Rows are points. The last column is the point's height on a tilted bowl or saddle (a function of degree 2), plus a little noise. Count its main directions that bend up, bend down and stay straight.

Points, 11 rows:
[[-34.6 -11.9  -9.9]
 [ -5.9  17.0 -14.8]
 [-14.1  32.0 -28.1]
 [ 23.5  -8.0 -19.0]
 [-14.6  -1.1  -7.0]
 [  3.7 -10.6 -10.2]
 [ 19.7  24.3 -28.1]
 [  3.3   0.3  -9.8]
 [-14.7  15.6 -13.5]
 [ -4.5 -37.0 -23.0]
 [ 15.7   9.0 -16.9]]
Directions: 0 up, 2 down, 0 straight

Points (25 x 5):
[[  3.8  15.9  -6.5   6.0  -6.5]
 [ 27.6  32.8   0.6  36.6 -29.6]
 [-12.4 -17.8  -8.3   2.3  -0.3]
 [ -9.5  -3.4  15.4  -8.4   1.3]
 [ 26.6  -3.6  -1.1  10.3   0.3]
 [ 16.6  12.7  -5.4  -9.2  -0.7]
 [ -3.3 -26.9 -15.0   8.0   1.6]
 [ -5.4  -1.3   4.4  10.3  -3.1]
 [-27.9   5.9 -21.0 -42.5  47.7]
 [ 38.5 -18.8  21.1  39.9  31.2]
 [ -1.2  37.5   0.8  46.8 -45.5]
 [ -4.8  11.5 -10.8 -30.9  24.1]
 [ 11.6 -11.8  -6.7   6.1   2.6]
 [-20.4  -2.6 -18.5   7.2  -3.2]
 [ 26.7  -9.0   7.1 -25.0   0.4]
 [-15.8   5.2 -13.9  -3.4   2.7]
 [-22.3 -12.6 -24.8  11.1  -3.7]
 [-25.6  -8.5  14.5  13.5 -13.5]
 [ -8.1  -5.5 -25.2   3.3   2.3]
 [ 11.0  17.3  13.9 -18.7   4.7]
 [  5.4  21.2 -22.7  13.6 -14.3]
 [ -9.7  13.9 -32.1 -14.3  13.0]
 [-18.5  13.8   5.4  22.8 -19.7]
 [  5.5  13.9 -29.6  -2.0  -1.2]
 [-19.0  11.3  16.2   7.0 -10.9]]
Directions: 1 up, 2 down, 1 straight

Points:
[[ -1.8  -5.4 -12.5  -2.2   4.0   8.7  -9.8]
 [ 16.7  -7.7  14.0  -8.3  19.1 -24.1  -0.2]
 [ -0.8  -7.7 -13.8  -9.4  -3.4  -7.7 -12.7]
 [ 14.2 -10.0   1.9 -18.0  37.3 -15.9  13.9]
 [ -4.8 -11.0  -5.1   4.6  21.6   9.1   3.9]
 [ 23.0  -1.8 -10.9  -0.4   6.8  12.6 -12.9]
 [ -2.2   0.0 -18.2 -17.4  25.7  22.8  16.8]
 [-19.7  -3.9 -21.9  -6.3  -3.7   8.6  -4.1]
 [ 14.1  39.7  20.7  -1.8 -11.5  11.3  16.5]
 [-24.6  -4.0  -9.6  -8.0  24.5  17.9  11.4]
 [  7.5 -25.1 -11.0  -1.5  -7.4  -4.5 -22.1]
 [ 18.1  -2.3  -4.2 -25.8   3.4 -40.0 -11.0]
 [ -1.4  -7.8  52.7  -6.6  14.0 -17.5  -1.7]
 [ 14.5 -11.8 -11.2   3.0   2.5   7.2 -17.4]
 [ 13.8  25.3   5.1   4.2   9.7 -29.4   1.2]
 [ 13.2   3.8 -28.5  11.5  37.6  31.1  46.0]
 [ 21.5   1.4 -15.7   9.6  12.5  15.3  -1.0]
 [  8.7  21.7  44.1  -2.0  -4.3 -25.1   2.2]
 [  7.8 -23.7 -11.6 -38.3  11.4  18.5 -26.4]
 [-14.9 -12.2 -26.3 -16.8  54.8  13.5  53.6]
 [ -2.3  31.6  34.8  10.7 -15.8  20.3  13.5]
 [-12.6 -32.6 -34.8   3.7  35.3   1.6  32.8]
 [ 36.7   7.5  -3.8 -19.4  28.5   5.9  18.7]
 [ -5.0 -20.9  18.1   1.3   8.6 -14.8 -11.3]
 [ 29.3  32.3   1.5 -18.6  -9.8   7.5   2.8]
 [-10.0  19.5   4.8  12.9  -1.7   9.6  -1.6]
 [  6.9 -11.0  12.1  -0.6   5.9 -14.7  -9.8]
 [  7.4  -9.7  11.6 -18.9  18.4   1.2  -5.8]
 [-24.5  -1.8 -17.4 -29.9  -6.2   7.1  -2.0]
 [  2.7   6.2   4.4  31.7  -2.3   7.7  -3.9]
 [-30.9  -0.6   9.6 -12.4  14.3 -21.4 -20.4]
 [-16.1   7.1  15.0 -24.3  21.3  19.6  12.8]
 [  4.8 -11.0  16.9  -5.0   3.6 -43.6  -9.7]
 [-21.4 -22.8  20.2  -4.9 -26.0  17.8 -28.0]
 [ 49.2  23.1   9.9 -11.2 -19.4  13.2 -17.8]
 [-21.4   2.7  -0.8  36.3  22.6   9.9  15.0]
 [ 11.5  -7.5   7.4  10.9  -1.6  20.6 -20.1]
 [ 14.2   3.2  24.7  18.9 -12.7   0.9  -8.3]
 [-31.7  19.2   3.1  -0.4  25.2   7.6  11.0]]
Directions: 3 up, 1 down, 2 straight

Points, 68 rows:
[[  6.9 -15.8  -8.7  -8.4 -31.7  13.9   0.1  40.6  -6.3]
 [ 26.9 -17.7  -3.5  33.4  16.4 -18.1  32.8  22.3 -16.5]
 [  6.1  -9.9  20.6 -16.6  -3.0   8.2  -4.9  17.7  -4.5]
 [ 13.3  -2.4  43.5   5.5   5.5   9.3 -31.0  23.7 -31.1]
 [ -2.0 -32.9  40.3 -36.8  -2.9  -7.1  37.8  -3.3 -25.9]
 [ 17.2  -5.0  -1.5   9.0   2.7  -2.4  -2.8   8.9  -3.1]
 [ 13.6  18.2   2.7   2.1 -16.4 -14.9 -29.1  21.4 -15.7]
 [  6.2  39.9 -41.1   4.6 -33.0  -3.2  17.9  24.0 -22.1]
 [ -5.6  12.8  23.1 -28.6 -12.6   0.1   3.6 -10.6  -8.9]
 [-23.3  11.0  13.8  15.7 -30.3  -7.7  -5.3 -36.6 -20.2]
 [ 31.4   9.6  -4.8   0.2 -47.6  -5.1  -5.9   5.9  -8.3]
 [ 27.7  19.7  22.8  -4.1   1.4  18.6 -25.7 -34.0 -28.8]
 [-15.4  -4.5  11.3  -0.4   6.4  -0.5 -16.7   2.7  -6.8]
 [ 10.2 -29.0  -5.5 -12.2   4.3 -29.2  -8.1  -3.2 -13.3]
 [  8.1  14.3  28.9  16.7  29.9   7.6 -27.0  32.6 -39.4]
 [ 16.1  22.9  -3.8  14.7  12.7  -5.0 -46.4  36.7 -38.3]
 [  0.5  37.0 -25.8  22.4 -21.2 -25.2 -18.6  -2.6 -29.2]
 [  2.1 -31.3 -17.2  24.8  -9.1  -9.7  47.8 -20.4 -25.2]
 [ -9.5 -12.1   9.1 -26.8 -19.3 -32.5  -1.2   3.3 -13.8]
 [ 13.5  -9.3 -20.0  28.0   8.6   7.1  17.3  42.1 -13.7]
 [-24.9  -5.6 -40.7  -7.4  20.7  15.2 -31.6 -45.4 -25.8]
 [ 16.1   3.4  -5.9  13.9  11.0 -22.2  19.0  -0.7 -10.2]
 [ -7.2   4.6   0.7  -7.3 -20.3   2.6  15.7  -8.9  -1.1]
 [ 17.7  14.8   2.9   6.0 -17.0   2.3  15.0   9.4   0.0]
 [ -3.9  -1.0  20.9 -11.2 -31.5  -4.4  18.4 -11.0  -6.9]
 [ 18.4 -22.7  -3.5   5.5   6.5  26.0 -18.8 -11.5 -10.8]
 [-17.8 -27.2  23.4 -10.4   4.2   5.8 -25.4  -7.1  -8.6]
 [-25.6  70.6   2.7   7.0   0.3 -11.6 -19.3 -16.9 -55.4]
 [ 19.1  15.2   8.2 -21.9  28.9 -29.1  22.0  27.8 -28.7]
 [ -6.6 -13.4  -7.5 -14.0  -5.7  -3.2 -22.4  -6.1  -3.0]
 [ 12.5 -11.0  11.6   6.7   2.7  12.0   4.5 -23.9  -7.2]
 [  0.9 -23.2   1.6  14.5  10.6 -14.7  16.2  14.7 -10.2]
 [ 21.7  28.5 -21.4   2.9   4.4  14.4  12.0  -2.6 -14.3]
 [  4.6 -41.3   3.2  -0.4  11.6   0.0 -20.7  10.0 -15.2]
 [  9.5  -6.2  -0.5   7.9 -10.5   5.5  18.4  27.8   1.1]
 [-45.2 -24.9  -3.4 -30.9 -25.8  13.6  -3.3  -6.5  -9.7]
 [  9.1  -9.4  -6.3  -3.3  -4.5  -2.7  11.0 -22.5  -2.1]
 [ -6.8   6.5   1.3 -15.4  -8.3 -22.2  -1.0   0.3  -6.3]
 [ -4.8  13.3   0.5  12.2  -9.8  22.9 -13.0  18.0 -10.7]
 [-18.4  -1.8 -11.8   0.7 -15.6 -27.8 -23.5 -17.8 -15.6]
 [-22.0  19.4 -24.3 -15.5 -10.0  12.3 -31.7  -2.0 -17.2]
 [-15.3 -19.1  29.7   6.5 -10.0  -1.5  33.2 -17.5 -16.8]
 [  1.4  -6.0  -3.1  20.2 -20.6  20.8   5.2  24.0  -6.1]
 [-14.0  10.5   1.5  10.0   5.6   4.4 -33.6  33.0 -23.9]
 [ 23.1  18.8   3.4 -25.8  10.5  -6.5 -26.4 -24.0 -22.2]
 [ -3.6  12.9 -10.2   8.1  -6.7  -3.3  20.5   5.7  -4.3]
 [ 41.7  29.4   0.7 -10.8  -3.6 -33.3 -17.7  38.5 -29.3]
 [ 10.1  21.2   7.2  -0.9 -27.6 -26.0 -16.0 -23.5 -18.6]
 [-11.7  16.6   3.1  24.2 -32.3  -4.8   4.2  32.1 -12.7]
 [ 21.6 -26.4 -32.5   7.1 -30.6  -5.1  -1.4  -4.9 -12.5]
 [  2.5  -3.5   6.4   1.6  12.1  22.2  -0.8  -0.9  -5.7]
 [ 20.3  10.6   0.6  -3.5  -4.5 -16.3 -16.7  25.9 -10.6]
 [ 27.4  25.5   0.7  -8.3   0.5  20.3  -5.1 -19.0 -16.1]
 [-21.9   9.3  -1.3 -19.8   7.5   1.1 -15.7  13.3 -11.0]
 [-23.9   1.3 -14.5  21.7 -19.1 -15.1  -8.2  -4.5 -16.0]
 [ -8.4   7.3 -26.3  12.4   2.4  -0.6  -7.7  -4.8 -12.8]
 [  0.0   0.1   0.7 -26.4  -0.1  -4.5  -9.7  15.1  -4.8]
 [ -2.1   9.0   4.0  -6.8  -6.3  11.5  13.7  31.2  -3.8]
 [ 10.7  16.0  -5.3   4.3  29.2  19.3  13.0   5.2 -19.0]
 [-13.0  14.1  18.6  -2.3 -19.3  12.4  20.2 -11.6 -10.0]
 [  8.8  -3.4 -24.3  26.1 -15.1   4.2  18.3   3.6  -7.8]
 [ 11.1  -4.2 -19.2 -21.5  -9.3  16.0 -12.9   1.1  -0.8]
 [ 25.8  14.0 -12.1   4.3  29.1  12.5 -16.5   8.1 -24.0]
 [  5.5  18.3  -3.9  17.3 -19.1 -16.5 -14.0   2.2 -10.6]
 [  0.3   0.1  -6.9  -2.4  22.2   0.5  16.9   3.3  -8.5]
 [  4.4 -27.6 -19.2  10.5  11.2  -8.1 -13.7   7.1 -15.0]
 [ -7.4 -25.7 -47.0 -17.0  -6.4  -2.3  20.8  -2.2 -16.7]
 [-12.7  -3.3 -15.4  28.7  -3.8  -2.5  37.8 -16.5 -21.1]]
Directions: 0 up, 7 down, 1 straight
